Every row gives one point. A path goes straight from each point to the next, and from the last back to the first. The post is the endless flat space through its rows: a point in 2 columns, a line in 3, a plane in 4, and so on, so that a path can go around it. How many times does the path go around the post? Going back the other way cancels.

Post (1 x 2)
[[ 1 -1]]
Path (25 x 2)
[[ 44  47]
 [ 47  -6]
 [ -8 -57]
 [-33 -31]
 [-21  -3]
 [ -9 -60]
 [ 35 -39]
 [ 12  12]
 [ 26  62]
 [ 19   0]
 [  8 -24]
 [-22 -21]
 [-18   2]
 [  5  20]
 [ 50  31]
 [ 22 -32]
 [ 47   0]
 [  7  16]
 [-10  56]
 [-30  -2]
 [-12 -22]
 [ 13 -39]
 [ 33   7]
 [  6  19]
 [ -5  18]]
Times around: 0

Post (3 x 4)
[[-12  -9 -21  32]
 [  7 -19 -36  28]
 [ -9 -14  11 -30]]
Path (20 x 4)
[[  9 -44   2  21]
 [  2 -34 -19  -3]
 [-22 -15 -50  27]
 [  2  11 -59  48]
 [ 36 -21 -44  23]
 [  7  -8  -8   3]
 [  5   4 -66  50]
 [-29 -22 -42  -2]
 [-50  -1 -14  31]
 [  4   3 -48   0]
 [ 31  -9 -20 -11]
 [-18  -6  -1  45]
 [-10 -32  37 -26]
 [-37 -39 -34  19]
 [  9 -53 -63   6]
 [-17 -45  -8  -3]
 [  3 -43 -63 -25]
 [-12   5 -34  -9]
 [ 13   8 -23  18]
 [-24  12  15  59]]
Times around: 2

Post (8 x 9)
[[ -7  20  -5  13  28 -29 -53   1  30]
 [-12 -13  33  46   2  11 -47   8  34]
 [ 30 -14 -42 -19  38   8  38  12 -45]
 [ 23   3  14 -74  55  42  30  15 -46]
 [ 24 -14   7   6  14 -16 -24  17  49]
 [ -3  12  27  11  31 -11  -8 -51 -12]
 [-23   4  43  10 -40   6 -17 -43 -31]
 [  2  37 -42   5   9  10  12 -46  -6]]
Path (23 x 9)
[[ 64 -33  31 -19  19   7   9  27  -3]
 [ 14  20 -23  16  76  14  41  30   4]
 [  5 -33   2  28   0  49  28   7   7]
 [  0   2  -4 -28 -16  11 -20 -40  19]
 [  0  -4 -10  -3  40   5 -11  -5 -14]
 [ -1   6  22  46 -17  26 -45 -62  39]
 [ 17  -3  46  13 -46 -24 -56 -13  59]
 [ 23  21 -31 -26 -76  -1   9  55 -16]
 [-28   0  12  -3 -13  14  16   2 -18]
 [-38  43 -19 -30  51   7 -11  18  -4]
 [ -1  -9  30  -4 -35 -30 -21  39  20]
 [-49 -13  -9  -8 -30  35 -49  51   5]
 [-12  13  28 -66 -29  54 -31 -48 -25]
 [ 48 -62  22  50   4   5   0  15  37]
 [ 18  26 -29 -14  -4  -8  14   4 -28]
 [  9  -3  34  29   3 -19 -46 -19 -32]
 [  7  -6  31  12  22   0 -25 -35  -2]
 [ 21  -5   2 -29 -34  11 -13 -25 -50]
 [  2  27   0  19  39 -19 -32 -25  -6]
 [  3  56  14 -22  10  12  -1  19  17]
 [  0 -13  -1  -8  28  13   6  44  51]
 [ 21 -70 -44  16  40  -9  25  20 -15]
 [-31  13  -8  11 -34  27 -42 -43 -59]]
Times around: 3

Post (13 x 14)
[[-28   9   2  33  30  23 -38  30  21   4 -20 -23 -23  -1]
 [ 17  -7 -30 -54  37  53  83  17 -20 -14  13  33   4  40]
 [ 36 -31  -8  57  -1 -34  12  11  27   3  -6  -5  17 -13]
 [-21  11  28 -11  19  -6 -31  34   1  11  36   2  -3 -23]
 [ -5 -48 -65 -72  18  38  86 -15 -11   6  18 -35  16  20]
 [ -5  -9  -7  18  -4 -44   4  14  19   3  -3   4  22  38]
 [ 34 -45  15   7  13 -45  19 -11 -19   2 -24 -23   4  20]
 [  6  31 -17  23  -6 -19 -49  11   7  30 -10  -7 -26 -17]
 [ 28  10   4  11 -20   3 -70  41  15   3   7 -31  -4   4]
 [  8 -11  -5  15 -16  -5  16  12  21  14 -29 -11  34  -8]
 [ -7  11 -72 -57  62   9  58   6 -22 -16  10 -29  32  11]
 [ 14 -10   4  40   6  -9  -7 -29   4  10   7  -6  19  32]
 [ 27   3  22  19  -1 -34  15  -5  42 -39  -3 -11  10  -3]]
Path (25 x 14)
[[  4  16   6 -40  63  -7  60  16 -23 -22 -13 -13  -5   7]
 [  2 -14  57   8  14 -13  15  17 -10 -48  33 -24 -12  39]
 [ 13 -70 -26  84  -5  35 -23   2  38  -1 -13 -36 -13 -11]
 [-10   9 -50 -20  43 -16 -29  22  32 -25 -26 -40  46 -11]
 [ 67   1  -3  17  16  24  32 -29  14  22 -60  27 -10  43]
 [ 19  -1 -33 -30  -8 -21  16  17   2   9 -33 -56  36  -5]
 [ -4  15  45  55  23 -28   9  22  37 -34   7  18 -13  -2]
 [ 34  11 -62  40 -22   4  -1  18   3  11 -47  -6  34  16]
 [ 15  27 -47  26  -8   1 -48  -7  18  34 -29 -14 -10 -42]
 [  7 -18  21  21  -4  78 -37  17  27  28   7 -11  -3  -8]
 [-17  23  -6 -47 -23 -58  -6 -17  33  10  16 -47  19  -8]
 [ 12  -7 -21 -32  25 -26 -20 -30 -15  41  -2 -12   2  -2]
 [ 13 -30  14  -6   2  36  43  29  55 -42  20  25 -17 -12]
 [ 16  32 -26   6   8 -21 -13  20 -17 -21 -18 -15  18  32]
 [ 41 -26  39  54  37  16  12   8 -34   4  19  -7 -25  29]
 [ 27 -18   0  13  29 -41 -12  24   4   4  37 -67  34  -1]
 [-33  34 -91 -63  32  54  -3  34  11  56  44 -11  23  -8]
 [ 50  15 -54  -8  13  -7   2 -26 -15  10  43  34 -20  24]
 [-21  18 -60 -11  43  18  -7  37  11 -62   7 -26  27  -8]
 [  3  11  28  57  33 -21 -31  29 -16 -15 -23 -52  26   8]
 [ 56 -21 -23  21  24 -60  37  23  -4   4  10 -50  -1 -60]
 [-17   8  40  46  24 -12  37  11  27 -23  23  62 -10 -26]
 [ -7  25 -69  34   2  33 -56  30  37  -5   2 -30  26 -10]
 [  5 -45  -4  -2  12  38  18 -22  20   5 -13  -5   1  60]
 [ 18  19 -67  34  19  14  -9   4  10  30 -14  -4  15  38]]
Times around: 1

Post (17 x 18)
[[-34 -37  19  -8  18 -35  54 -13 -15 -13  14  37 -33  -3  43 -20  31  22]
 [-18 -16  -5 -27   6 -12   4 -31  27  10 -31  -4 -29  -2  32  27   2 -24]
 [ 11  29   6 -13 -13 -11   0   8  16 -46   2  -3 -11 -11   0  29  33 -34]
 [ -7 -31   1  -7 -15  -4  26  32  31 -29  16   0 -36  29 -10  33  15 -48]
 [  3  45  17  15 -39  14 -39  17  28 -53  -4  48  76  63  45 -17  -2 -40]
 [ -3 -28 -15  -8   6   3  33   6  13 -33  13  -4  -9  18 -15 -39 -12   2]
 [  3  18  -1  -9 -33  -3  16  40 -15  13 -38 -34  32 -14   0  -8  10  10]
 [-22 -66 -21   9  -3  14  19  46  -2 -42   6 -10  16  27   3  10   7  36]
 [-21  11   4  17   2   5  10 -12  -6 -13  -9 -34 -30  20  18   9   3 -11]
 [ 33  41  55 -56 -39 -38 -15   2  17  -2  14 -44   6  -5  22  63  18  19]
 [-13  -9 -15  -7 -39   2  39 -27  -7 -20  -4 -20  14   7  -9  27  24 -10]
 [ -6  -1  11  -2 -14  -5 -15  -1  -9  10  15 -15 -20  -2 -23  30  -1 -11]
 [  2   5  15 -22  -9   4  23  -9 -31  27  -7 -54  62 -33 -26  68  24 -31]
 [-44  25   3 -54  -4 -25  13 -19 -35   2 -34 -19 -28 -11  27  14  -6  13]
 [-19 -14  11   7  27 -73  24 -38 -24  18 -27  32 -27  32   9  51  41 -30]
 [ 16 -25 -31 -29   0 -22 -11  11  20 -27  13  10 -26  70  82  81   0 -33]
 [-54  65 -21 -35   3   0  11 -18   7  16 -29  23   9  10  35  19  -9   5]]
Path (27 x 18)
[[-11 -47   2 -51  43 -20  36 -33   2  41   6   7 -16  -8  29   4   5   6]
 [-57 -16  19  32   5  21 -31 -40  -1   8   0  -4  31  34  53  63  12 -32]
 [-54  13 -18  23  21 -19 -31 -65  -8   9 -14 -20 -19 -17  18  44  -2  21]
 [-28  11  24  40 -38  49  37  55   2   0 -30 -37  55 -36   0 -48  -7 -18]
 [-43 -11 -37 -49  -9 -22  50 -52 -22 -12  25  29 -57  35  14  85   4  13]
 [ 12  23  38  -8  30 -53  -4 -20 -21 -14 -38  -1 -30  18   9 -32  19 -37]
 [-21  31  26 -21 -37 -21  -5  13  -4 -14 -13  -3   1  -5 -16 -57   5  12]
 [-48   3   8   2   8 -48  25  19  20   1 -35 -39  -7  36 -16  -3   7  43]
 [-43  26  29   8  22 -38   0 -21  -1  47  18  11 -33  55 -31  36  12 -29]
 [-16 -30  12 -27  -7  20  27  26 -34   8  -4  48  58  -3  30  31  32 -35]
 [-12  -4 -47 -36  40 -22  -3 -26   4 -12  27  -2 -62  31 -45 100 -22  11]
 [-30  68 -51 -33 -22  -1 -54 -20  -2 -39 -26  41 -20 -21  41   4 -23  11]
 [ -6 -36 -14   4  23 -30  14  -8  21   9  -9   7   8   3  16  46  30   7]
 [-13   3 -28 -18 -10  -8  15  32  24 -40   9   1  19  46  24  43  26  -9]
 [-24  20 -10 -58 -42 -37  37  15  23 -39   3  20 -42 -20  32  46  32 -25]
 [ 18  -7  17 -46 -57 -15  41 -35  -7 -19 -40   1  25  -2  67  10  15 -93]
 [ 24  15  21 -43  31 -16   6 -30 -67  31   5 -84 -28   4  41  77  -8  -4]
 [-10   9   7  -5  27  30  12  44  23  -7   1  -8  42 -22 -16 -16  24  -7]
 [-23  19  -9 -54  25 -58  21 -34 -22  24 -43 -37 -35 -17  47  46  20 -14]
 [-11 -28 -11  19 -21 -29 -11  31  27 -31   4  10   3   9 -45 -13 -11   8]
 [ -2 -59  35 -37 -40 -30  54 -29 -19 -29 -22   7  38 -11  51  -3  22  -6]
 [ -2 -30  -8 -17 -53  12   1  64  10 -33   6  22  -8  43 -45  31  -2 -33]
 [-22  22  15  -4 -22 -22   7 -44 -21   4  26  22 -35  30  -2  36  35  -2]
 [-21  65 -19 -54  17 -19 -10 -72 -34 -25 -35 -35  20  -5  53  50  17 -46]
 [-70  22 -45 -22 -14  -1   7  16 -10  27 -54  15  -4  21  35  23 -23 -19]
 [-21   2  12 -12   1 -10  49   9 -27  19  -3 -21   1 -14  13  35 -14   4]
 [ 23 -49 -17 -30  -3 -23  14  18   4  19 -51  12 -25  16  18  12  -6  -5]]
Times around: 3

Post (17 x 18)
[[-12   2  16  41 -46  30 -27 -30  18 -19   5  -1  16   1  22 -45  26  14]
 [  0 -37  32 -14   4  18  23 -50   7  19 -33  22   3   6 -11 -22  12  11]
 [ 39 -25  -8 -21 -27   4   0 -25 -45  41 -14 -16   0  -3  11 -13 -23  16]
 [ 12  25  42 -79  -1  -3 -22  -8 -39   2  21  22 -11  18  -1 -17  10 -40]
 [  5  -7 -11  -2 -44  24 -25  19  -8 -23 -37  -8 -15  42 -26  -1  -7 -51]
 [-31  46   0  31  25  36   1 -25  27  49  39   5 -22 -25   6 -33   9  20]
 [-24 -40  -9   5 -72  43   0 -24 -23 -16  44  -7  -2   9 -38   2 -28  49]
 [ 10   1  11 -13  33  18  49  11 -54  61  17 -17 -30  -2  24  -5  16  -4]
 [ 19  41  36  18   1  28  -3  18 -23  47  18 -82   7 -32   1  47   1 -24]
 [ 26  -2  31   2   5 -28 -10   1   1  38  30   0  10 -30  -7  37 -39  51]
 [-24  -5 -28  -1 -30 -15  13  -5   0  18  -7   0  24 -31 -17 -30  -1  57]
 [-17 -19 -25   6 -43  26 -33 -41  19 -23  21 -49 -16  -6  35   1  -6 -21]
 [ -7  -6 -29 -32   9  13 -21   5   9  44 -11 -43  20 -13  39  -7 -11  23]
 [ -4  22  -8   6 -91  29 -31 -28   6 -50  -2   3 -13  30  21  -2  -5   8]
 [-28   6   0  -7 -20  29  -8  13  -9  12  -7 -46 -14   3  39 -10 -32 -23]
 [  6 -18 -16 -44  45  -3   2 -25 -10  12 -52 -22 -37  20  15 -45  15   0]
 [  9  -6   1 -48 -13  43  18  22  -7  -6  24 -35  -7  -9  -5 -11 -21 -22]]
Path (27 x 18)
[[-15  31  -3 -11 -57  -4 -10 -17   7  10 -25 -17   2  11  -1 -36 -24 -43]
 [-34 -19   7   9 -42  26 -13 -32  23  34 -33  10   9  -5  15 -41  23 -18]
 [ -9  40  -7  27 -77  11 -22 -45  11  17  -4  88 -13   1 -12 -34 -10   5]
 [-54   8 -27  50 -51  52 -30 -36 -14  28  15 -16 -32 -45 -55 -26  14 -38]
 [ 47 -34  28 -25  -4 -21 -15 -11 -10  40  33 -28  12 -39  20   0   3  20]
 [-18  32  12  13 -15  44 -14 -31  -5  27  13 -11  -3  18 -19 -24  24  22]
 [ 27  30  40   8  -2  -7  18   7 -32 -17  21 -48  -7 -23   2  22 -51  20]
 [ 25  25  13  -8 -25  39  11  -8 -18  14  -4 -54  -7  27  81 -40 -36   6]
 [ 11 -17   6  -8  -7   2 -49 -35   5  29  14 -21   8  33 -11 -19  25 -14]
 [-32 -42   2 -21  -4 -31  -5 -26 -11 -14 -23 -28  10   9   4  16 -35 -18]
 [-47   2   1 -15  35  49  -6 -17  53   2 -33 -55  65 -34  15 -35  99 -26]
 [ -2 -28   8 -25  15  53  26   0 -50  42  61  -8  -8 -43  28 -37   9  11]
 [ 27 -33   8  -2  -3 -29   0 -29 -22  12  -2   6  -9   5 101 -17 -28  62]
 [  4  -1 -24 -55 -15  28  60   5 -25 -10  26 -25 -54  12 -24  -7 -57   3]
 [-26  64  51   9 -22  -9 -22  10  17  19  35 -49 -17 -23 -69  45 -32 -22]
 [ 59   1  18 -34   6  47  -4 -30   0  45  -6 -51   1 -57  51 -72  20  72]
 [ 22  27  16 -40 -19  60 -34   8 -34  21  35 -39 -28 -26  -8   0 -17 -12]
 [-12 -43  14 -18  -1  16  32  -5 -60  12  18 -42 -32  17  51 -30  29  18]
 [ 26 -16  19  -3 -10 -11 -45 -40 -13  12  38 -34  -6  20  30 -42  26 -32]
 [ 53 -13 -31   1  29 -38 -25 -19  22  47  -5 -24 -19  -5  11 -51   9  -8]
 [-28 -29 -17  -5 -41  -6 -12 -47   3  -2  -7 -11 -38 -33 -41 -74 -11  37]
 [ 29 -40 -22 -54 -26   7  35  -1 -75  53  85  20 -20 -35 -13 -14 -33  12]
 [-35  -8  -5  14  19 -19 -30 -64 -47   2 -44  17 -40  29 -11 -20  12  22]
 [ -6 -11 -20   3 -23   0 -33  -5 -23  -9 -29 -37  22  11 -15 -11 -42 -27]
 [-37  28 -43  29  -3   2  -2 -19 -33  -1 -10  -4 -31  -5 -37 -23  60   2]
 [-23 -50  27 -44 -10  48  -3   6 -14   2  60  -7   4   1  20 -37   0  35]
 [  3  28  36 -68  -5   9 -13  21 -18   3  -7 -47   0   4 -45   2 -33  16]]
Times around: 0
